Each row is a point. The last column is the point's height on a tilted bowl or saddle (a function of degree 2), plus a little noise. Count its main directions that bend up, bend down and stay straight.

Points (9 x 3):
[[ 1.0 -0.5  3.3]
 [ 1.2  4.6 -0.6]
 [-0.3 -3.9  2.0]
 [ 0.1  1.1  2.9]
 [ 3.2  1.1  1.3]
 [ 2.6  6.2 -5.2]
 [-5.5  1.1 -0.4]
 [-0.3  0.6  3.0]
 [ 0.1  2.2  2.4]]
Directions: 0 up, 1 down, 1 straight

Points (15 x 4):
[[ 1.2 -2.0  1.9  2.4]
 [-2.1 -3.6  2.1  0.3]
 [-0.5 -1.0 -0.6  1.2]
 [ 2.6  3.7 -1.1 -1.6]
 [-4.1  0.4  1.9 -1.3]
 [-6.9 -5.0 -1.1 -6.7]
 [ 3.9 -1.0  3.4  2.3]
 [ 1.0  0.1  1.8  2.3]
 [ 2.4  1.1  4.5  3.4]
 [-2.0  4.2  1.4 -0.8]
 [-6.0 -0.2  1.9 -4.3]
 [ 2.0  2.8 -2.0 -1.5]
 [ 1.0 -2.6  2.0  2.1]
 [ 0.8 -1.1  0.1  1.7]
 [ 0.0  4.3  4.0  1.9]]
Directions: 0 up, 2 down, 1 straight

Points, 26 rows:
[[-1.4  1.0  2.7  4.2 -3.5]
 [ 5.7  5.6 -0.6  5.0  1.9]
 [-2.0 -2.4 -2.4 -1.0  1.5]
 [-3.9  5.2 -5.0  0.9 -2.7]
 [-2.6 -0.8  0.7 -0.8  1.3]
 [ 0.8  0.6 -4.3  4.9 -5.6]
 [-0.6  1.7 -2.2 -0.7  0.7]
 [-0.7  3.2 -1.0 -0.9  0.8]
 [ 0.1 -4.4 -3.6 -0.1 -2.2]
 [-0.7 -0.3  2.6 -4.0  1.5]
 [ 0.9  1.2  2.7  1.4 -1.1]
 [ 0.6 -4.2  2.6  0.3 -0.1]
 [ 1.5 -4.6 -0.1  3.2 -0.9]
 [ 0.5  4.1 -0.8  3.8 -3.9]
 [-1.2  0.0  4.1 -2.7 -0.6]
 [ 2.0 -0.8  1.3  3.4 -0.5]
 [ 1.4 -1.5 -2.1  3.5 -2.6]
 [ 4.9 -0.1 -3.1  1.3 -2.0]
 [-0.7  4.0 -2.9  1.9 -2.7]
 [-3.3  1.1  0.3  1.4 -1.3]
 [ 1.9  4.0 -0.5 -0.5  1.5]
 [ 0.1 -1.2 -0.6  5.8 -2.4]
 [ 8.3  4.7 -1.5 -0.9  8.3]
 [-2.8  0.0 -1.7 -2.0  3.2]
 [ 1.5 -2.1  4.1 -1.6 -1.1]
 [ 2.0  0.5  1.7  1.2 -0.3]]
Directions: 2 up, 2 down, 0 straight

Points:
[[-5.0  1.1 -0.1  0.9 -2.7 -0.1 -2.1]
 [ 3.2  3.5  4.2  0.6  2.6 -0.6 -0.2]
 [-0.2  0.5 -1.1 -1.3  3.6 -1.8 -2.0]
 [-1.0 -0.2  1.4  3.5  0.3 -0.5 -1.9]
 [-5.0 -0.8 -4.0 -6.3  5.5  0.5 -2.4]
 [ 1.0 -1.6 -2.5  3.2 -3.9 -0.5 -2.1]
 [ 6.0  5.0 -0.1 -0.7 -0.1 -0.8  4.1]
 [ 1.4 -0.1  0.6  3.5  4.2  3.1 -3.8]
 [ 3.7 -1.6 -2.0 -1.2 -5.6  0.5 -0.5]
 [-3.0 -4.1 -0.5 -0.3 -1.2  1.5  0.6]
 [ 4.1  2.7 -0.3  1.6  3.0  0.8 -0.4]
 [-1.7  2.2 -3.1  3.7 -0.8  1.4 -2.7]
 [-1.4 -3.0 -2.8 -4.9 -0.6  0.0  0.7]
 [ 0.5  0.4  0.1  0.4 -0.6 -1.4 -0.9]
 [-2.8 -0.1  1.2  1.4 -1.1  2.0 -0.5]
 [ 2.2 -0.1  0.4  0.1 -1.5  1.0 -0.5]
 [-1.1  1.1  0.7 -2.6  2.3 -4.5 -3.4]
 [-2.9  2.2  3.5  2.6 -1.1  2.7  0.4]
 [-1.5 -4.3  0.3 -1.6  1.1  0.6  0.3]
 [-0.6  0.3  0.5 -4.0 -3.2  5.6 -2.7]
 [ 4.6  2.2  2.1 -1.8 -2.2  4.4 -0.5]
 [ 0.0  2.3 -2.2  4.7 -5.5  2.1 -2.6]
 [ 2.4  1.2  2.9  0.3  1.4  1.5 -0.7]
 [ 0.0 -2.5  0.3 -3.5  0.2  1.6 -0.8]
 [ 3.7 -4.0 -0.1 -1.8  0.7  3.3 -2.9]
 [ 2.2  0.0 -0.2  1.3  2.9  1.1 -1.9]
 [-3.0 -3.6 -3.7 -1.9 -2.0 -8.0 -2.9]
 [ 3.3 -0.7  0.1 -7.4  8.0  0.2 -8.7]
 [-1.1 -4.4  0.5  4.3 -2.9  1.4 -3.6]
 [ 0.5  0.3 -1.2 -2.4 -2.2  1.5 -0.3]
 [-3.1  1.4  1.7 -4.2 -1.5 -4.2 -4.0]
 [ 1.2  0.0  1.3  1.9 -5.1 -6.0 -5.3]
 [ 3.5  2.6  0.4 -2.6 -2.0  2.3  0.5]
 [ 1.6  0.7 -7.5 -1.4 -0.2  2.7  2.1]
 [ 4.9  1.6 -4.0  2.0  1.6 -0.8  1.4]
 [-2.1  2.1 -2.4 -0.4  2.0 -4.4 -3.2]
 [-1.6  4.3  5.1  0.2  2.2 -2.0 -0.4]
 [-4.5  0.3  5.5  1.0  1.5  1.8  2.7]
 [ 0.2 -0.9  0.1 -1.5 -4.0 -2.0 -1.8]
 [-2.1  1.4  1.1 -1.8  1.7 -0.8 -1.2]
 [ 0.2 -9.1  1.7  4.5 -1.0 -3.1 -6.2]
 [-1.4  3.6 -0.3  5.7 -4.7  0.7 -3.0]
 [ 2.3 -4.1  1.5 -1.2 -5.6  1.4 -4.1]
 [-2.6 -0.4 -1.2  0.3  0.3  4.0 -1.2]
 [ 5.8 -1.9  2.5  0.0  1.2 -1.0 -3.7]
 [ 0.8 -2.8 -1.3 -1.2  2.5 -1.1 -1.0]
 [-0.1  1.1 -0.3  1.3  3.1  0.6 -1.8]
 [ 1.9  3.7  1.2  4.8  1.3  2.3 -0.5]]
Directions: 2 up, 4 down, 0 straight
